Each row is a point. To make a cloud, some directions were put in groups of two or more. Within a group, all points are equally far from the middle, so they leave a hole (a ring in 2 directions, a hollow ball in 3). The other directions are filled evenly. Then the cloud was stretched, turned, moved and blurred a little. How many holes are there, and how many directions does each take, smallest first?
(in the rows, 128 means zero)

Cloud, 15 rows:
159,91
126,163
119,74
112,78
186,155
157,179
130,75
102,121
122,158
184,133
120,75
182,128
185,135
169,179
108,81
Holes: 1 (2)

Cloud, 31 rows:
105,108,151,174
90,119,127,44
120,110,124,133
84,97,144,63
65,94,154,108
121,104,89,130
94,75,103,97
139,147,146,120
112,128,74,116
105,102,75,137
158,159,63,115
178,111,111,185
122,132,81,148
104,70,90,153
77,68,159,139
98,116,112,162
149,155,88,86
178,118,52,102
69,94,145,120
137,150,94,81
133,136,164,153
220,103,119,203
180,87,96,120
83,84,158,86
156,93,82,81
203,121,83,138
195,126,82,154
80,167,91,64
178,83,115,174
132,119,168,124
87,136,81,106
Holes: 0

Cloud, 46 rows:
134,168,182,171,144,65
186,108,94,183,112,135
191,117,170,88,146,61
170,145,168,99,89,143
163,179,163,162,119,76
131,139,101,144,60,166
109,83,107,113,151,182
106,193,107,126,158,80
195,76,143,142,100,121
187,103,143,149,87,83
133,170,138,105,58,134
127,163,193,176,133,99
121,190,167,149,85,137
146,191,91,86,123,94
139,86,125,148,184,192
87,116,146,150,112,180
91,97,129,124,128,158
145,69,122,109,131,202
155,134,146,48,122,81
166,145,110,68,149,162
126,85,103,107,162,196
132,191,127,93,89,79
152,124,100,64,169,165
183,146,125,94,147,154
153,108,79,68,165,154
110,199,152,147,138,145
110,173,131,125,71,91
108,127,81,168,131,104
148,190,100,84,117,127
150,169,60,101,126,131
118,156,192,139,167,143
129,166,147,145,97,46
161,83,203,122,150,105
104,205,133,114,109,84
117,112,197,167,127,151
137,182,179,171,122,104
136,122,130,106,216,76
116,132,75,167,115,100
110,208,106,117,129,113
187,102,139,111,197,138
135,111,102,198,169,96
140,151,124,112,69,73
167,88,119,92,96,87
104,153,151,86,182,88
184,123,142,73,174,57
195,83,124,156,98,114
Holes: 3 (2, 2, 2)

Cloud, 84 rows:
151,86,106,116,69,124,104,80
149,149,209,93,112,182,138,128
84,138,96,177,99,114,177,117
95,179,73,151,158,129,132,63
146,115,178,174,102,108,77,131
147,113,142,132,40,158,84,110
94,99,98,177,122,184,126,174
123,219,124,109,121,170,143,75
66,120,121,189,80,156,177,118
88,66,132,150,124,153,87,190
70,125,123,153,177,130,89,85
180,78,109,105,87,187,138,104
214,128,126,143,131,169,114,119
130,170,55,164,153,131,111,78
137,90,152,159,130,112,81,72
122,193,87,105,110,138,72,122
161,76,95,133,151,94,121,135
112,126,159,169,158,186,160,182
86,78,97,178,106,102,139,110
78,157,125,150,188,154,131,70
126,95,126,108,85,147,57,178
126,136,186,131,207,155,148,126
144,199,107,169,179,145,175,85
146,195,176,89,109,143,107,97
95,105,175,169,130,111,151,192
67,79,153,146,100,101,93,95
165,89,116,72,172,120,77,106
113,176,153,98,131,194,143,51
177,146,75,166,135,157,109,82
136,162,203,83,108,172,119,98
91,113,135,174,177,151,211,109
103,189,132,128,110,198,81,122
103,97,83,118,69,135,85,134
119,162,126,154,131,110,91,192
84,98,166,116,109,213,109,153
140,62,86,122,166,149,119,167
94,98,193,177,122,93,155,121
138,156,99,160,67,121,101,159
34,106,155,158,119,162,120,120
194,130,107,99,122,112,123,124
146,73,131,181,104,151,148,80
168,161,114,178,171,116,105,130
90,128,135,112,185,86,114,120
212,168,127,102,155,161,150,117
168,100,114,127,171,111,153,161
142,56,180,107,138,120,84,86
181,178,119,170,162,116,107,102
121,201,129,180,75,160,157,138
132,194,111,147,141,111,101,54
53,116,125,166,113,172,169,78
148,183,163,101,157,209,135,118
101,139,65,140,140,167,81,163
118,29,173,121,126,132,142,151
199,193,149,95,122,165,104,98
63,121,85,136,178,159,149,76
128,133,123,186,129,200,133,144
156,97,170,139,87,120,92,183
130,121,65,127,200,156,151,139
83,131,133,125,76,154,77,65
158,50,148,152,99,114,107,120
144,120,173,92,145,176,182,62
172,140,182,168,154,112,123,158
107,69,115,192,107,105,137,149
86,98,101,151,141,87,117,74
83,96,170,163,148,186,134,169
102,118,151,107,216,131,93,117
98,62,145,92,140,95,104,101
172,97,163,150,101,200,152,112
134,90,142,187,135,188,171,144
150,137,150,127,181,97,144,160
108,201,136,163,123,99,143,116
189,148,139,90,95,185,77,131
78,125,171,129,202,114,126,128
98,82,138,117,103,215,109,160
119,134,152,197,165,132,182,167
155,96,92,160,142,186,204,122
158,147,162,163,161,91,161,147
142,173,131,181,115,169,217,95
68,63,167,166,139,146,152,176
127,94,121,134,151,85,75,72
92,171,109,157,115,169,67,130
73,66,147,72,140,171,130,114
101,189,113,110,162,168,119,165
142,92,142,119,104,194,199,79
Holes: 2 (4, 4)
